Rows are points. To make a cloud, some directions were put in groups of two or more. Within a group, all points are equally far from the middle, so they leave a hole (a ring in 2 directions, a hollow ball in 3). The other directions are filled evenly. Then the cloud was stretched, turned, moved and blurred a little. Count the holes, and give their numbers of directions, smallest first.

Cloud:
[[ 48 -27]
 [-16 -60]
 [ 57  12]
 [ 47  51]
 [ 52  42]
 [ 34 -48]
 [-35 -42]
 [-24 -55]
 [-42 -29]
 [ 48 -27]
 [-42  21]
 [ 37 -44]
 [ 15  72]
 [  2  71]]
Holes: 1 (2)

Cloud (13 x 2):
[[-45  49]
 [-16  81]
 [-46  55]
 [-71  20]
 [ 68  18]
 [ -7 -30]
 [ 16  48]
 [  2 -23]
 [  7 -68]
 [-35 -16]
 [ 19  25]
 [-33  24]
 [-90  -5]]
Holes: 0

Cloud:
[[  4  67 -23]
 [ 45 -79  11]
 [-17  10  41]
 [-28 -63 -29]
 [ 30  38 -43]
 [  8 -59  25]
 [  6 -69 -24]
 [ 74 -62 -18]
 [ 37 -76  25]
 [-15  74 -24]
 [-13 -59   8]
 [ 33  55 -24]
 [-12  72 -18]
 [-22 -59 -56]
 [ 32   8 -55]
 [-46  66  -5]
 [-33 -13  28]
 [-63   2  11]
 [-23  52  22]
 [ 63  51  53]]
Holes: 1 (2)

Cloud (26 x 4):
[[   3   51   -2  -69]
 [ -52   -1  -10    2]
 [  45   61    2   -7]
 [   1  -69  -24   60]
 [   5  -49    0   59]
 [  19   -7  -47  -29]
 [  77  -11    1  -31]
 [  25  -74   76    3]
 [  26 -100   18   38]
 [  34   30  -35   43]
 [ -55   38   11   35]
 [ -57   19   41   46]
 [ -40  -72   56  -24]
 [  -4  -27  -14   60]
 [ -29  -85   21  -42]
 [ -54  -16  -17   88]
 [ -21    5  -56    3]
 [  23  -45  -47    4]
 [ -13  -17  -29    9]
 [ -62  -25   34  -18]
 [  35   25   27  -71]
 [  40   -3   27   27]
 [ -14   41  -70   66]
 [ -43  -43    9  115]
 [  58    0   26  -36]
 [ -22   16   26   91]]
Holes: 0

Cloud, 46 rows:
[[ -44   60    8    2  -63  -38]
 [  76   34  -26  -27  -34   56]
 [ -15  -68   -4   55  -19  -48]
 [  12   62  -58   71    0   -5]
 [  -4   72  -20   40  -18   42]
 [  27   36   23  -37  -72   42]
 [ -33   13  -83    7  -46   27]
 [  24  -26  -28  -46  -28   47]
 [ -19  -68  -54   19  -60   26]
 [ -31   37   -9   -4 -103  -30]
 [ 104    3  -44   38  -42   44]
 [  -6   64  -86   28  -21   16]
 [ -52   92  -17   18    7   -5]
 [ -44  -38   15   26   23   57]
 [  69   63  -24   19   49   38]
 [ -73  -10  -43   13   -5  -51]
 [ -66   38  -55    4  -33   34]
 [ -48  -61   10   26  -44   48]
 [  22   23  -32   72  -51   41]
 [ -73  -50   56  -19  -28  -14]
 [  74  -17   28   30    1  -23]
 [  -5    3  -30   98   21  -15]
 [ -94   26   15  -26  -38  -34]
 [ -24   -8  -28  -11   69  -13]
 [  51   18  -31  -16  -78  -22]
 [ -15   -6   15  -55   -5  -22]
 [   9    1   59   29  -64   -5]
 [  80    6   10   34   21   68]
 [   4    6  -52  -14 -113   -3]
 [  80  -25  -48   73  -13   40]
 [  35   51  -42  -28   21   52]
 [  -1   45  -42  -25   60   18]
 [ -75    1   21  -12   67    0]
 [  81  -18   30   24  -14  -17]
 [ -76   -1   10    0   65   23]
 [  44   65  -77   18   19   17]
 [  19  -58   75   14  -17    3]
 [  47   22   23   28  -24   68]
 [ -34  -44   41  -21   37  -21]
 [  38   25  -44   83   26  -18]
 [  -8  -56   28   16    7   67]
 [ -51  -37  -45   67   34  -13]
 [ -99   16  -25   10   22   17]
 [  13   57   -8   30  -39   57]
 [  25   37  -60  -23   27   41]
 [ -66  -75   19   19  -77  -18]]
Holes: 3 (2, 2, 2)

Cloud (49 x 6):
[[-78 -50   6  10 -19  -4]
 [-29 -87  21  28 -34 -18]
 [-46 -34 -60  12  21  27]
 [-69  60  31 -13  10   0]
 [ -6  30 -30 -57 -31 -50]
 [ 74 -14   5  -1  15 -63]
 [-22 -83  30  -9   2  13]
 [ 12 -48 -10  56  43  62]
 [  1  49  11  78  24  90]
 [-22 -59  64  39  45  20]
 [-65  -6  22 -32  59 -29]
 [-20 -74  21 -12 -11  20]
 [-45 -93  33 -22  10 -27]
 [ 50 -93 -11  34 -22  35]
 [ 59   8   9  52  67  35]
 [ 52 -23  -9 -45 -25  18]
 [ -5 -77  13 -40 -50 -54]
 [-61  -6  53  -9  51  -9]
 [ 92 -43  11  69  28  31]
 [-40  53  37  57   7   0]
 [-26  24 -37  53  39  73]
 [ 36  46 -69 -25 -60  26]
 [ -5  -7 -16 -23 -61  40]
 [ 30   1  35 -31 -56 -44]
 [-70 -51 -19 -37 -21 -36]
 [112 -20  19   8 -29   7]
 [ 72 -20  24   1 -68  -2]
 [ 25  38  75  15  14 -14]
 [ 28 -99  15  31 -17  29]
 [ 22  15  -4 -59   3 -66]
 [-66  33  36  -9  10  25]
 [-55  12  49  13  51 -13]
 [ 29  59 -33 -35  18   2]
 [-23 -61  15 -33 -49 -21]
 [ 72  40 -21 -22  16  -4]
 [-37  -5 -46  20 -41  82]
 [-29 -35 -39  44 -76 -24]
 [-47 -48  38  25  16  32]
 [ 89 -20  53  65 -11  19]
 [-56 -11 -38 -19  52   5]
 [  4  53 -69 -37 -58 -16]
 [ 55  16 -69   2 -79  24]
 [ 28 -47  22  64 -72  14]
 [ 74 -67  76  67  22   4]
 [ 32  -3 -20 -23 -54 -64]
 [-45 -76  -9  18  32 -27]
 [ 22  99 -36  39   4  43]
 [  1   6 -36  40 -96 -32]
 [  5 -25 -75  28 -78 -13]]
Holes: 2 (2, 3)
